Each row of a before or after table is a point. The points were changed in one or more steps. Then noise was added and the rows were shuffled. The steps act on how far a point lies along the listed directions, d1 being the first. Write out the steps. A step turns or swaps two directions, mirrors them in a line or flattens them onto one, adds a multiple of one to another, or multiplies one. Angles are multiples of 10 degrees, from the lower direction toward the higher: turns from -170 to 170, lines from 10 to 170 but not 90. Use the fewest steps. Two steps may share a direction if one is a turn and the other turns, adds or multiplies; they go together, in the order done. Otherwise the lowest direction goes first.
In the rows, 128 means zero.

Directions:
(1): [ 97  92 149]
(2): [ 92 138  91]
(3): [106 164 159]
Before:
[[ 57 162 143]
 [149 109 110]
 [130 131 147]
 [139 141 122]
 [165 121 109]
 [128 160 149]
 [157 160 132]
 [151 163 152]]
After (8 x 3):
[[151 151 112]
 [111 147 105]
 [141  94 210]
 [189 141  98]
 [136 168  84]
 [135 110 126]
 [173 127 126]
 [186 165  90]]
Steps: multiply d1 by 2; turn d2 and d3 by 110 degrees

Directions:
(1): [114 136 177 159]
(2): [141 117 101 179]
Before, 14 rows:
[[122 106 161 198]
 [128 116 133  72]
 [146 131 145 101]
 [155 133  90 109]
 [133 120  88  33]
 [135 149 131 105]
 [126 113 143  80]
 [125 114 109  77]
 [109 115 104 103]
 [129 114 105 205]
 [141 122  99 110]
 [129 122  95  87]
 [128 117 121 105]
 [124 119 114 205]]
After (14 x 4):
[[144 139 110 144]
 [134 111 108 129]
 [138 115  77 119]
 [139 102  81 132]
 [103 123 203 117]
 [ 93 146 180  82]
 [153 134  95  98]
 [114 111  93 122]
 [146  97 102 156]
 [ 95 143 175  73]
 [159 121 121 147]
 [160  99  34 135]
 [140 122 102 107]
 [148  99  91 152]]
Steps: multiply d2 by -1

Directions:
(1): [ 86  92 140 151  94 150]
(2): [125  92 131 153 157  77]
(3): [ 93 180 136 154 119 101]
(4): [127 128 198 105 137 125]
(5): [123 136 134 163 178 169]
Before:
[[ 66 108 120 142  78  97]
 [140 110 100 138  97 135]
 [144 163  98 127 135 124]
 [157 153 158  87 150 111]
 [101 136 160 135 126 125]
 [127  91 126 131 131 152]
 [125 104  92 134 120 122]
 [144  92 165 129 178 120]
 [151 108 113 110 140 102]
 [161 123 121 130 199 147]
 [152 140 131 154 172 103]
 [113 183 146 140 161  89]]
After:
[[152  96 116 138 183  94]
 [149 116  85 126 145  95]
 [112  72 136 166 173 157]
 [120  90 144 199 182  91]
 [133  88 124 116 115 127]
 [ 95 124 161 130 107 114]
 [120 137 104 107 112  34]
 [ 79 146 157 177 165 100]
 [170 140  90 117 113 124]
 [138 174 101 136 146 159]
 [122 136 171 128 159 165]
 [106  29 178 165 169  88]]
Steps: turn d1 and d5 by -70 degrees; add 0.7 times d4 to d1; multiply d2 by 2.5

Directions:
(1): [ 85 106 156 110 147 120 152 181]
(2): [116  78 123  99 159 130  83 101]
(3): [110 107 141 169  84 149  85 151]
Before (11 x 8):
[[127 142 148 138 127 119 161 158]
 [139 120 119 126 133 127 141 123]
 [115 150 136 163  96 132 145 185]
 [114 138 134 153 116 130 144 149]
 [149 152 112 145 100 123 130 124]
 [116 117 140 139 120 134 126 144]
 [153 147 123 162  91 136  97 119]
 [154 152 111 134 137 118 132 102]
 [157 152 107 151 105 121 119 100]
 [117 118 127 161  91 143 112 134]
 [141 164 130 128 124 119 179 140]]
After:
[[130 223 145 198  58 125 220 228]
 [132 169 142 113 143 105 189 164]
 [142 119 118 131 127 130 134 118]
 [146 188 123 141 106 109 196 159]
 [124 175 138 173  93 128 179 170]
 [149 189 146 190  72 128 176 172]
 [145 174 119 122 135  99 187 134]
 [102 129 139 125 129 122 171 163]
 [169 229 130 194  53 131 206 162]
 [115 121 142 137 122 132 133 148]
 [153 163 115 133 139 113 150 113]]
Steps: swap d1 and d3; multiply d2 by 3

Directions:
(1): [106 113 169 147  91 144 179  88  92 141 122]
(2): [152 113 108 102  80 101  93 122  88 171 146]
(3): [162  95 128 114 129 179 158 178 116 128 165]
(4): [ 85  92 128  81 172  99 137 117 102 112 153]
(5): [146 112 204 151 153 114  86 145 115 134 132]
(6): [145  72 124 141 134 116 137  94 190 158 142]
Before:
[[187 126 134 153  89 149  76 169 152 157 127]
 [108 142 131 142  98  85 109  71 146 166 103]
 [107 117 146 117 143 150 176 114 127 131 148]
 [136  29 160 122 116 123 137 121 122 157 168]
 [140 121 166 103 108 152 128 129  89 123 143]
 [124 134 107 114 134 115 121 140 168 130 109]
 [112 113 147 119 160 158 170 149 116 103 123]
 [124  94 180 137 138 111 117 100 117 157 144]
 [128  96 167 120 120 130 125 151  56 130 156]]
After (9 x 11):
[[144  32 100 104  94 165 190 135 133 151 177]
 [131 100  94  99  92 164 174 155  65 127 168]
 [145 122 128  96  93 177 158 141  96 121 150]
 [149  87 172 112 143 156 141 174  84 131 149]
 [ 69 180 119 161 107  61 107  29 175 149  63]
 [117 108 114 116  93 112 137  79 119 171 140]
 [176 127  77 129  78 174 124 168 160 146 132]
 [122 131 132 122 150 100 106 134 165 127 107]
 [131 107 173 124 139 152 159 134 114 148 162]]
Steps: add -0.3 times d1 to d4; turn d2 and d5 by -100 degrees; multiply d3 by 2

Directions:
(1): [161  66  98 126 126 139 168  85 113 116 155 146]
(2): [154 136 140 129 152 202 145 114 150 135 103  79]
(3): [ 95 117  81 182 144 116 100  94 167 142 129 106]
(4): [134 167 109 170 120 127 163 119  70 174 110 133]
Before:
[[128 168 149 132 137 111 109 162  94 156 136 129]
 [125 149 166 103 151 142 128 184 101 121 125 138]
 [ 80  82  68 165 117  45  80 127 168 122 159 157]
 [166 152 162 100 112 130 155 145  88 130 122 157]
 [ 91 167 151 111 141 145 103 175 161 113 103 110]
 [129 145 144 124 125 150 109 121 148 125 133  98]
 [132 122 113 156 114 116 130 113 134 148 108 130]
 [ 81  99  42 194 137  80 108  70 150 114 123 128]
 [159 112 163  90 109 138 162 128  89 103 144 153]
 [119 108  99 164 139 105 132 107 147 122 145 114]
 [185 126 132 108 138 169 213 108  80 165 124 122]]
After (11 x 12):
[[145 119 143 108 118  97 155 146 101 109 147 146]
 [ 64 182 145 127 140 119  78 182 170 119 101 113]
 [ 99 144 127 158 176 160 106 145 146 139 117  95]
 [150 112 126 128 101 113 149 121 110 136 114 153]
 [101 148 136 133 111 102  89 130 143 125 144 116]
 [155 121 144  68  92  94 172 152  50  78 128 194]
 [169 135 195  45 107 140 145 206 108 103 123 156]
 [142 150 132 143 152 149 125 134 108 161 135 103]
 [135 105 118 154 144 170 136  80 154 124 128  92]
 [151 127 105 164 148 168 144  85 150 150 111 101]
 [147  68  39 184 143 127 190  40 114 172 155 124]]
Steps: add 1 times d4 to d1; turn d2 and d3 by 130 degrees

Directions:
(1): [125 145 120  96 102 122 120  94  40 101 106 110 117 119]
(2): [112  90 169 148 110 113 145 140 137  92  53 155 121 115]
(3): [157  67 165 152 139 150 106 145  83 132 149 114 159 161]
Before, 10 rows:
[[117  97 129 167 151 156 149 185 232 151 129 151 138 131]
 [128 166  92 104 160 124 123  99 177 161 155 131 126 125]
 [156  92 133 133 150 142  92 121  92 121 155 110 134 126]
 [150 203  58 110 134 142 104 112 125 177 209 106 132 151]
 [132  97 156 134 125 140 137 153 173 111 124 127 153 104]
 [153  37 174 183 184 166 130 178 181 149 157 146 179 174]
 [138 111 135 127 108 142 108 111  57 119 131 118 149 149]
 [128 119 122 140 131 134 121 124 101 116 110 123 140 124]
 [ 92 184 108 104 131  98 163 117 139 115 103 137 101 103]
 [105 197  80 119 117 127 119 114 186 158 155 138 120 128]]
After:
[[156 118 113 121 155 139  93 111  99 132 173 105 129 122]
 [161  75 146 169 197 170 115 169 181 172 204 129 176 176]
 [ 92 186  97 128 106 117 131 120 199 136 107 155 109 113]
 [144  94 159 133 129 144 131 154 159 118 138 123 162 117]
 [133 121 119 138 127 140 119 125 100 120 120 114 145 130]
 [127 234  44 101 119 120 129 103 162 160 161 126 105 120]
 [116 163 102 105 151 114 139  99 194 147 119 145 115 112]
 [ 93 151 140 120 119  94 166 126 136  96  69 147 103 106]
 [135 138 114 114 112 143 108 103  64 131 151 114 146 148]
 [123  87 136 170 154 162 143 187 227 152 134 148 141 138]]
Steps: turn d2 and d3 by 40 degrees

Directions:
(1): [109 183 110 141 117 158 130  77 162 108 146 196 127 114 172 130 113 122]
(2): [112  54 120  76 138 150 137 136 155 118 137 194 125 133  93 123 124 151]
(3): [ 87 131 145 133 137 109 134 101 136 175 191 105 115 120  97 126  58 142]
(4): [176 120 101 159 167 159  72 163 149 138 176 136 122 159 127 137 114  91]
(5): [127 150  99  81 154  94  78 134 154 108 114 107  97 125 151  65 113 161]
(6): [162 108  83 111 133 129 156  57 114 129 101 109 117 190 128 132  96 109]
Before (14 x 18):
[[127 117 141 125 148 132  95 169 133 126 149 129 118 134 127 121 120 123]
 [106 133 153 160 127 125 122 137 129 149 174 103 119 118 109 144  99 126]
 [147 120 122 134 123 145 121 139 146 127 150 156 132 144 128 138 130 111]
 [137 101 122 146 148 125 108 134 147 154 147 114 111 148 100 135 103 137]
 [128 105 123  96 148 124  99 153 144 123 136 148 118 136 117 100 140 144]
 [ 71 135 143  68 104  88 159  71 126 112  87 142 125  91 129 103 113 175]
 [153 103 114  99 159 129  96 143 147 108 133 133 115 141 127 107 124 129]
 [124 147 128 127 129  93 122 132 116 124 107  82 107 119 149 108 132 134]
 [130  99 138 118 138 128 121 165 133 130 158 136 127 130 103 133 125 129]
 [108 105 156 117 116 115 135 128 120 122 115 109 145 121 118 133 131 130]
 [ 89 137 137  77 106  86 135 126 142 104  79 116 122  88 135  86 141 186]
 [142 145 103 154 128 160 130 111 144 117 157 152 121 130 147 154 141 112]
 [137 111 123 123 158 134 113 147 132 133 131 152 136 148 106 138 122 124]
 [ 91 137 134 109 148  99  92 179 154 118 156 122 112  97 130  88 119 161]]
After:
[[136 141 142 138 136 121  73 210 139  97 120 113 117  99 142 109 170 139]
 [ 44 166 189 134 142 103  66 247 172 124 205 150 122  27 128  88 144 179]
 [141 110 114 122 159 146 108 111 154 130 181 144 114 149 119 126  82 118]
 [153 129 114 141 128 157 112 140 155 123 162 170 131 146 138 138 126 104]
 [167 108  92 136 160 134  84 138 157 128 121 125 104 167 126 124 118 126]
 [119 132 158 141 150 145  72 202 147 127 177 145 120 111 133 123 128 121]
 [103 112 160 111 113 112 135 133 118 111 104 113 148 107 126 126 144 140]
 [126 124 140 124 140 139  97 187 149 113 164 166 128 106 126 125 144 129]
 [156 140  93 157 135 165 125 113 146 116 160 149 119 143 143 156 137 104]
 [ 42 150 149  52  81  76 198  29 121 104  62 151 126  80 140  97 115 192]
 [142 123 114 129 160 145 104 137 142 129 142 172 132 148 114 141 115 115]
 [113 124 149 130 125  76 138 136 101 150 117  50 107 122 120 113 117 141]
 [ 23 150 189  95  80  74 170 117 138 137 119 120 133  40 117 102 120 206]
 [101 128 142 124 142 138 103 142 159 138 183 176 121 114 117 115 118 141]]
Steps: add 1 times d2 to d1; mirror d3 and d5 in the line at 60 degrees; multiply d4 by 1.6; multiply d6 by 3

Directions:
(1): [122 188 110 171 161 144 124 151  86 151 130 147 164 101 104 108  73 163
 136 107]
(2): [141 129 105 106 135 141 112 171 151 117 153  97 129  75  84  74 138  60
 123 117]
(3): [ 61 103 169  87 164 121  93  85 134 103 122 133 138  91 100 134 116 146
 133  86]
(4): [136 111 119 151 140 175 149 131 201  90 107 177 145 173  86 112 120 139
 133 115]
Before, 14 rows:
[[140 115 124 130 131 154 137 131 180 101 117 131 141 140 101 112 142 112
  128 129]
 [143 116 133 102 114 121 131 117 130 134 124 106 116 123 124 128 152  93
  130 135]
 [159 126 120 162 128 155 142 131 150 108 117 159 138 177 123 138 114 161
  132 139]
 [102 137 139 101 144 133 110 126 125 118 131 121 125 100 108 116 111 119
  135 109]
 [133 119 123 126 108 109 129 123 126 129 125 129 131 149 148 142 143 151
  133 142]
 [161 103 143 121  87 102 141 125 137 145 130 110 102 174 183 154 171 109
  128 167]
 [123 119 146 126 127 125 112 127 121 117 140 118 132 100 112 113 128 116
  122 118]
 [120 136 127 145 138 131 128 133 113 129 121 146 142 117 125 137 116 142
  137 112]
 [174 139  94 168 106 157 159 154 162 131 112 149 125 175 136 126 138 129
  133 151]
 [146 143 111 148 114 133 142 146 129 138 129 120 121 140 125 115 134 111
  138 137]
 [117 153 138 162 163 119 123 109 101 135 111 143 141 135 140 158 102 175
  136 119]
 [109 116 139  92 127 101 108 108  99 144 131  89 120 109 154 144 140 120
  126 128]
 [140 117 114 102 102 113 130 136 122 132 134 107 118 126 146 126 144 105
  130 148]
 [159 136 113 140 103 124 136 154 130 136 131 120 115 139 128 108 145 111
  111 146]]
After, 14 rows:
[[144 217 101 219 172 136 137 150  62 167 115 158 166 132 134 138  62 196
  140 122]
 [126  88 141 106 128 148 130 113 196  87 115 125 131 140 103 120 158 104
  126 127]
 [136  79 130  72  87 103 127 116 148 116 132  96  98 136 157 139 174  87
  127 153]
 [182 138  91 169 100 156 163 158 164 132 113 149 122 180 141 127 143 124
  134 156]
 [ 84 145 145 102 160 134 101 122 117 116 129 127 136  84  96 113  95 131
  138  94]
 [107 115 155 117 136 123 104 117 121 111 138 120 135  90 105 114 124 121
  123 108]
 [188  28 157  73  32  82 156 106 192 120 129  83  50 221 222 178 250  56
  116 208]
 [137 145 114 147 121 134 137 142 127 137 128 121 125 134 119 115 127 116
  139 131]
 [153 106 118 123  87 106 140 127 139 128 126 122 117 168 164 147 165 134
  129 159]
 [113  90 146  73 111  94 110  99 118 134 130  80 104 122 165 153 164 104
  123 138]
 [180 145 103 182 122 160 152 149 141 120 120 161 142 184 128 133 108 161
  131 149]
 [135  71 153  65  99 108 127  94 159 114 122  94  93 134 135 142 187  73
  125 141]
 [149 121 124 125 103 120 131 142 139 127 130 118 110 137 128 113 153 108
  111 143]
 [124 172 113 173 152 140 129 151  89 144 124 156 161 106 115 125  86 159
  141 104]]
Steps: multiply d1 by 3; add 1 times d2 to d3

Directions:
(1): [137 119  87  82 100 137 132 129 168 121 137 125 203 110 145  77  98 115
 162 151 121 132  79  95]
(2): [144 183 117  93 117  95 109  72 104  94 141 138  82 158 113 113  98 146
 114 202 120 122 119 122]
(3): [ 76 130 132 111 151 157 115 125 136  66 147  66 108 168 148  68 122 141
 144  84 130 135 143 152]
(4): [185  85 112  91 172 128  91 122 127 128 176 183 118 135 174 124 129 129
 101 103 131 152 114 174]
Before (9 x 24):
[[194 108 100  32 152 131  98  88 120  97 172 162 149 152 154  81 102 149
  125 161 121 158  89 161]
 [ 94 204 119 117  60 111 136  98 110 105 109 102 124 137  84 114 103 124
  135 209 136  89 116  75]
 [190 100  94 102 134 125  94 119 147 138 161 171 138 121 162 126 110 110
  113 156 128 126  86 145]
 [112 116 120 130 120 138 139 114 116 117 105 105  99 148 128 110 136 119
  136 139 129 115 136 108]
 [146  92 121 114 146 151 100 136 120 143 138 158 148 135 152 128 144 137
  129  91 122 128 133 161]
 [190  98  89  72 118  99 115 128 147 151 148 196 203 109 161 117  96  97
  130 158 120 143  58 124]
 [132 199 130 103  90  84 114  75  93 110  93 125  89 148  81 116  95 133
  113 233 100 109 135 104]
 [107 145 146 129 162 115 116 107 103  93 131  97  78 176 132 146 127 160
  133 111 140 117 149 164]
 [150 189 133 108  84  76 126 106 110 128  91 159  96 116  83 145 110 126
  110 249 128 105 128  76]]
After:
[[130 120 141 150 137 136 112 131  97 153 114 147 115 138 121 160 156 145
  118 107 123 115 157 154]
 [ 90 170 138 128 123 109 138 104 116  96 109  76 110 164 110 137 111 155
  158 150 134 104 132 121]
 [114 150 114  75 115 126 104 104 130  85 120  96 134 152 127  58  93 124
  138 164 104 128 120 123]
 [123 141  86  62  97 141 105 110 144  87 160 121 165 140 150  61  95 116
  142 153 139 117  81 111]
 [175  80 141 123 181 108  99 141 104 150 156 194 108 141 165 164 140 114
   86  83 133 152 124 194]
 [125 112 107 114 117 139 137 109 125 116 112 113 118 146 136 100 126 116
  142 146 128 118 123 104]
 [123 134 121  83 117 126 115 141 152  95 120 123 140 122 135  83 113 117
  139 162 133 127 118 105]
 [164 119 159  97 186 131  98  96  73  98 153 142  56 176 133 140 145 165
   90 117 131 152 157 202]
 [154 104 137 152 161 132  97 130 115 134 147 146  74 142 147 162 142 123
   91 113 136 121 140 175]]
Steps: turn d1 and d4 by 80 degrees; flatten d2 and d3 onto the line at 40 degrees
